Each row is a point. The ring and each string are closed loops that go straight from each point to the next, and from the last back to the first. Before rounding, they use only three directions, however many columns there are. How many times does the string pass through the ring? Passing back the other way cancels.

Ring, 9 rows:
[[ 6.2  1.4 -1.3]
 [ 2.3  3.5 -3.5]
 [-0.6  3.0 -4.3]
 [-3.7 -0.3 -4.1]
 [-3.9 -2.6 -2.9]
 [-2.1 -5.3  0.0]
 [ 0.9 -5.8  1.8]
 [ 5.0 -4.1  2.0]
 [ 6.8 -1.2  0.4]]
String (7 x 3):
[[-7.5 -0.5 -6.0]
 [-5.8 -0.5 -1.8]
 [-2.1 -0.1 -0.4]
 [ 0.8 -0.8 -4.0]
 [-0.9  1.6 -6.6]
 [-2.3  2.3 -7.0]
 [-1.9 -0.1 -6.9]]
Times through: 1
String:
[[ 9.2  1.4 -0.7]
 [ 9.9 -0.3 -1.8]
 [ 7.7 -1.4 -1.8]
 [ 5.0 -1.6 -1.3]
 [ 2.3 -1.1  0.3]
 [ 4.1 -0.5  3.5]
 [ 8.1 -0.6  2.7]
 [ 8.7 -0.1  1.0]
 [ 6.9  1.1  1.6]
 [ 9.3  2.0 -1.0]
 [ 8.0  1.4 -3.2]
 [ 4.8 -0.3 -3.6]
 [ 3.7  0.2 -1.7]
 [ 2.4  0.7  0.6]
 [ 5.4  2.0  1.0]]
Times through: 2

Ring (6 x 8):
[[ 6.3 -1.9  2.9 -1.6 -1.4 -0.2  4.6  2.6]
 [ 5.7  5.0  1.7 -0.3  0.0  5.8  6.3  2.8]
 [ 2.3  8.7 -1.9 -1.0  2.9  7.9  5.4  4.5]
 [-3.2  2.2 -3.7 -3.3  3.5  1.4  0.4  5.4]
 [-3.9 -5.0 -0.6 -3.5  0.6 -3.6 -2.1  3.8]
 [ 2.3 -8.1  2.6 -3.2 -1.9 -5.8  0.6  2.7]]
String (18 x 8):
[[ -0.8 -14.0   4.4  -3.6  -3.8 -10.0  -2.9   1.5]
 [ -0.5 -13.5   1.4  -5.0  -1.6 -11.3  -2.5   3.5]
 [  0.9  -7.2  -1.3  -4.9   0.9  -7.0   0.1   5.0]
 [  0.3  -3.1  -0.4  -3.2   0.7  -2.3   0.9   4.0]
 [ -2.6  -3.0   1.7  -1.9  -0.8  -0.6  -0.8   2.3]
 [ -2.0  -2.3   1.0  -2.1  -0.2  -0.5  -0.3   2.8]
 [ -1.7  -2.4   0.3  -2.5   0.2  -0.9  -0.1   3.3]
 [ -5.8  -4.8   1.7  -2.1  -1.0  -1.8  -3.2   2.0]
 [ -7.3  -8.9   0.7  -3.7  -0.7  -6.2  -5.2   2.8]
 [ -3.2  -9.6  -1.6  -5.3   0.9  -8.8  -3.0   4.8]
 [ -0.2  -6.4  -1.2  -4.5   0.9  -6.0  -0.3   4.7]
 [ -0.1  -7.9  -0.4  -4.5   0.2  -7.0  -0.7   4.3]
 [  1.8  -3.2  -0.9  -3.6   1.0  -2.9   1.8   4.6]
 [ -0.3  -4.7   2.5  -2.1  -1.5  -2.2   0.0   2.2]
 [  1.8  -2.8  -0.1  -3.1   0.5  -2.2   1.8   4.0]
 [  2.9  -6.4  -0.1  -4.2   0.2  -5.8   1.5   4.4]
 [  1.1  -1.6   0.7  -2.3   0.1  -0.4   1.7   3.4]
 [ -0.8  -6.2   4.4  -1.5  -3.0  -2.4  -0.8   1.0]]
Times through: 2
